Each row is a point. Each copy is the shape, with its points in the same order, turned, moved and blurred by noise. Is it also mirrored, or only turned?
In the rows, 128 means zero.

Shape:
[[153 105 112]
 [144 132 188]
 [ 87 154 141]
 [ 88 154 109]
 [128  57  74]
 [124 166 149]
 [160  64 133]
 [180  72 131]
 [ 75  52 165]]
Copy 1 (9 x 3):
[[133 152 111]
 [ 86 113 170]
 [148  80 157]
 [180  90 144]
 [141 147  52]
 [144 106 175]
 [ 93 155  94]
 [ 93 174 106]
 [ 86  65  78]]
Copy 1 is: mirrored
Copy 2:
[[143 126  92]
 [135 162 162]
 [ 80  97 150]
 [ 82  92 128]
 [171  74  66]
 [ 88 145 139]
 [185 124 102]
 [192 137  97]
 [186  59 165]]
Copy 2 is: only turned
Copy 3, 9 rows:
[[103 133 106]
 [ 92 144 186]
 [159 108 175]
 [172 107 148]
 [ 99  75  68]
 [141 143 170]
 [ 58 115 109]
 [ 59 133 109]
 [ 72  42 160]]
Copy 3 is: mirrored

Shape (11 x 6):
[[137 115 118 224 177 145]
 [ 62 196 195 108 131 161]
 [108 155  90 185 128 122]
 [143 146 118  80 140 141]
 [114 103 166 138 118 130]
 [156  81 128  94 190 138]
 [190 146 160 192  99 108]
 [104 181 164  96 132 100]
 [193  75  97 160  90  68]
 [125 107 100 174 136 116]
 [ 82 167 105 125 132 180]]
Copy 1 (11 x 6):
[[ 87 192 173 128 150 192]
 [167 181  73 150  78 112]
 [111 141 151 111  81 215]
 [143 108 164 143 102 113]
 [103 123 102 146 155 142]
 [125 114 204 124 164 105]
 [ 15 160 125 173 114 167]
 [120 134  96 118  75  97]
 [ 20  68 163 128 146 166]
 [ 99 127 156 112 135 191]
 [176 142 141 141  82 179]]
Copy 1 is: mirrored
Copy 2, 11 rows:
[[194  99 117 190 112 213]
 [ 58 128 190 183  85 148]
 [150  74 101 169  79 168]
 [112 123 135 136 156 123]
 [136 142 145 127  99 188]
 [182 172 126 145 157 141]
 [157  59 159 101 142 221]
 [110 102 183 143  90 120]
 [205  87  94  53 124 178]
 [175 107  97 149 101 179]
 [ 81 119 103 197 108 149]]
Copy 2 is: mirrored
